Each row is a point. Before rounding, the points of a table are all equally far from one centre. They may lie mostly on one side of it. Write the centre, to within rounding.

Points (9 x 2):
[[ 0.09 -0.32]
 [ 0.21 -0.33]
 [ 0.28 -0.32]
 [ 0.28 -0.31]
 [ 0.19 -0.33]
 [ 0.32 -0.30]
 [ 0.45 -0.17]
 [ 0.44 -0.19]
 [ 0.32 -0.30]]
Centre: [ 0.17 -0.03]

Points, 18 rows:
[[ 0.05  0.10  0.41 -0.09 -0.53  0.14 -0.05  0.00 -0.35  0.09 -0.08]
 [ 0.08 -0.17  0.34 -0.28 -0.40  0.46  0.08 -0.16 -0.28  0.31  0.53]
 [-0.07  0.02  0.23  0.13 -0.57  0.23  0.11 -0.52  0.12  0.36  0.31]
 [-0.18 -0.29  0.38 -0.21 -0.37  0.11  0.13 -0.35 -0.37  0.58  0.01]
 [ 0.20 -0.26  0.15  0.33 -0.48  0.03  0.34 -0.25  0.15  0.66  0.47]
 [ 0.09 -0.34  0.50 -0.03 -0.47  0.31  0.10 -0.28 -0.04  0.59  0.04]
 [ 0.03 -0.45  0.48 -0.18 -0.47  0.28  0.18 -0.21 -0.23  0.39  0.22]
 [ 0.14 -0.30  0.37 -0.08 -0.38  0.24  0.02  0.24  0.30  0.21  0.15]
 [ 0.04 -0.30  0.34  0.25 -0.52  0.01  0.06 -0.47  0.09  0.39  0.53]
 [ 0.23 -0.39  0.28 -0.03 -0.73  0.07  0.01 -0.04 -0.15  0.22  0.24]
 [ 0.13 -0.39  0.00  0.25 -0.53  0.16  0.04 -0.57 -0.02  0.32  0.28]
 [-0.03 -0.10  0.27  0.15 -0.46  0.04  0.24  0.33  0.18  0.14  0.33]
 [ 0.15 -0.54  0.45  0.19 -0.31  0.21 -0.11 -0.04  0.14  0.11  0.18]
 [ 0.18 -0.43 -0.19  0.08 -0.49  0.12  0.23 -0.18 -0.05  0.15 -0.15]
 [-0.25  0.06  0.15  0.19 -0.41 -0.14 -0.39 -0.16 -0.04  0.55  0.19]
 [ 0.27 -0.23  0.46 -0.01 -0.57  0.20 -0.03 -0.43 -0.15  0.17  0.44]
 [ 0.19 -0.49  0.24 -0.32 -0.21 -0.08  0.23 -0.35 -0.07 -0.07 -0.04]
 [-0.34 -0.12  0.07 -0.03 -0.31  0.26  0.10 -0.32 -0.16  0.17  0.61]]
Centre: [ 0.18 -0.07  0.13  0.03 -0.04 -0.02  0.07 -0.14 -0.11  0.33  0.22]

Points, 28 rows:
[[-0.27  0.07 -0.02 -0.11  0.53 -0.19  0.37 -0.36 -0.62  0.17 -0.38  0.57
  -0.27 -0.10  0.03  0.36 -0.02 -0.08 -0.23 -0.13  0.44 -0.40 -0.13 -0.01]
 [-0.33  0.08  0.03 -0.08  0.36 -0.02  0.35 -0.31 -0.36  0.48 -0.39  0.33
  -0.04 -0.08 -0.14  0.27 -0.01  0.01 -0.40 -0.28  0.46 -0.53 -0.21  0.15]
 [-0.32  0.20 -0.11  0.08  0.26 -0.04  0.32 -0.15 -0.56  0.20 -0.30  0.47
  -0.15 -0.20 -0.04  0.37  0.04  0.06 -0.40 -0.02  0.52 -0.15 -0.45  0.13]
 [-0.28 -0.06 -0.08  0.02  0.37 -0.07  0.29 -0.02 -0.37  0.45 -0.11  0.61
   0.04 -0.24 -0.15  0.25  0.15  0.06 -0.18 -0.03  0.67 -0.20 -0.13  0.01]
 [-0.10  0.17  0.00  0.00  0.22  0.02  0.27 -0.06 -0.59  0.28 -0.23  0.19
  -0.16 -0.18 -0.04  0.53 -0.15  0.03 -0.27 -0.13  0.69 -0.43 -0.31 -0.04]
 [-0.24  0.23 -0.07 -0.03  0.46 -0.31  0.44 -0.37 -0.38  0.24 -0.29  0.72
  -0.14  0.06 -0.13  0.15 -0.01 -0.13 -0.11 -0.05  0.53 -0.27 -0.18  0.24]
 [-0.23  0.20 -0.08  0.05  0.34 -0.01  0.33 -0.01 -0.29  0.39 -0.45  0.35
  -0.04 -0.14 -0.03  0.46 -0.03  0.09 -0.20  0.01  0.66 -0.36 -0.31 -0.13]
 [-0.42  0.33 -0.08  0.00  0.41 -0.04  0.32 -0.22 -0.25  0.54 -0.18  0.22
  -0.17 -0.16 -0.24  0.27  0.19  0.03 -0.21 -0.02  0.68 -0.15 -0.16  0.02]
 [-0.30  0.18 -0.08  0.10  0.54 -0.06  0.14 -0.14 -0.28  0.33 -0.32  0.42
   0.01 -0.04 -0.19  0.30  0.17  0.24 -0.31 -0.09  0.67 -0.24 -0.35  0.03]
 [-0.17  0.17 -0.12  0.00  0.33 -0.30  0.30  0.10 -0.55  0.39 -0.15  0.39
  -0.15 -0.09 -0.01  0.31  0.24  0.12 -0.45 -0.21  0.71 -0.16 -0.36  0.13]
 [-0.13  0.41 -0.01  0.06  0.40  0.02  0.47 -0.23 -0.51  0.28 -0.25  0.41
  -0.08 -0.18 -0.14  0.18 -0.15  0.02 -0.08 -0.17  0.58 -0.21 -0.38  0.10]
 [-0.24 -0.16 -0.15 -0.11  0.44 -0.35  0.35 -0.01 -0.51  0.21 -0.31  0.29
  -0.20 -0.24  0.01  0.17  0.20 -0.05 -0.15 -0.05  0.64 -0.21 -0.29  0.03]
 [-0.12  0.17  0.01  0.14  0.55 -0.01  0.56 -0.21 -0.34  0.56 -0.17  0.10
  -0.01 -0.23 -0.06  0.25  0.08 -0.05 -0.29  0.03  0.49 -0.14 -0.22  0.21]
 [-0.28  0.08 -0.20 -0.04  0.54 -0.12  0.23 -0.17 -0.49  0.57 -0.25  0.27
  -0.04 -0.13  0.11  0.53  0.14 -0.02 -0.19 -0.05  0.42 -0.10 -0.33  0.08]
 [-0.24  0.22 -0.04  0.08  0.34 -0.15  0.24 -0.11 -0.53  0.23 -0.26  0.75
  -0.29 -0.04  0.09  0.40  0.03  0.14 -0.33  0.03  0.50 -0.52 -0.30  0.09]
 [-0.22  0.04 -0.04  0.14  0.31  0.01  0.28 -0.02 -0.54  0.23 -0.42  0.54
  -0.22 -0.20  0.15  0.42 -0.07 -0.10 -0.40  0.05  0.48 -0.12 -0.24  0.06]
 [-0.05  0.33 -0.20  0.15  0.44 -0.19  0.35 -0.11 -0.49  0.42 -0.39  0.37
  -0.16 -0.13  0.27  0.46  0.01 -0.09 -0.28 -0.17  0.61 -0.35 -0.04  0.00]
 [-0.13 -0.07 -0.09 -0.03  0.47  0.18  0.22 -0.11 -0.44  0.45 -0.35  0.50
  -0.22 -0.21  0.06  0.23  0.15  0.06 -0.35  0.06  0.66 -0.19 -0.18  0.15]
 [-0.31  0.36  0.16 -0.05  0.33 -0.04  0.33 -0.10 -0.53  0.39 -0.16  0.26
  -0.17 -0.12 -0.08  0.25  0.24 -0.19 -0.36 -0.19  0.68 -0.32 -0.33 -0.10]
 [-0.26  0.18  0.02 -0.07  0.40 -0.10  0.43 -0.16 -0.29  0.42 -0.31  0.19
  -0.11 -0.15 -0.06  0.24 -0.04 -0.03 -0.22 -0.09  0.75 -0.34 -0.47  0.03]
 [-0.26  0.02 -0.07  0.10  0.50 -0.18  0.33 -0.08 -0.27  0.43 -0.29  0.49
  -0.10 -0.27  0.00  0.22  0.06  0.00 -0.27  0.04  0.67 -0.30 -0.35  0.08]
 [-0.25  0.31 -0.10 -0.03  0.45 -0.16  0.40 -0.11 -0.32  0.50 -0.22  0.49
  -0.30 -0.13  0.15  0.58  0.07 -0.16 -0.25 -0.08  0.66 -0.27 -0.14  0.28]
 [-0.16  0.30 -0.21 -0.12  0.36  0.04  0.44  0.21 -0.52  0.22 -0.21  0.56
   0.06 -0.02 -0.06  0.27  0.09  0.17 -0.47  0.09  0.39 -0.29 -0.23  0.13]
 [-0.04  0.11 -0.02  0.05  0.36 -0.18  0.32 -0.28 -0.63  0.26 -0.17  0.53
  -0.31 -0.26  0.18  0.35 -0.05  0.01 -0.25  0.02  0.74 -0.23 -0.23 -0.06]
 [ 0.07  0.17 -0.06 -0.18  0.39 -0.06  0.41  0.02 -0.44  0.32 -0.40  0.48
  -0.07 -0.02 -0.10  0.11 -0.22 -0.10 -0.40 -0.10  0.63 -0.30 -0.33  0.09]
 [ 0.03  0.12 -0.02 -0.15  0.72 -0.33  0.35 -0.15 -0.47  0.26 -0.28  0.38
  -0.21 -0.09  0.09  0.26  0.18  0.09 -0.53  0.02  0.70 -0.36 -0.16 -0.02]
 [-0.15  0.47 -0.02 -0.10  0.50 -0.06  0.37 -0.44 -0.31  0.27 -0.40  0.43
  -0.30 -0.05 -0.05  0.29  0.10 -0.24 -0.39 -0.04  0.60 -0.19 -0.31 -0.14]
 [-0.16  0.27  0.07 -0.06  0.30  0.13  0.43 -0.15 -0.50  0.40 -0.32  0.34
  -0.07 -0.09 -0.09  0.30 -0.02 -0.11 -0.42  0.16  0.66 -0.31 -0.14 -0.03]]
Centre: [ 0.08  0.20  0.08 -0.15  0.22 -0.12  0.17 -0.13 -0.10  0.13 -0.05  0.29
 -0.20  0.00  0.11  0.23  0.16  0.05 -0.18 -0.11  0.22 -0.20 -0.07  0.06]
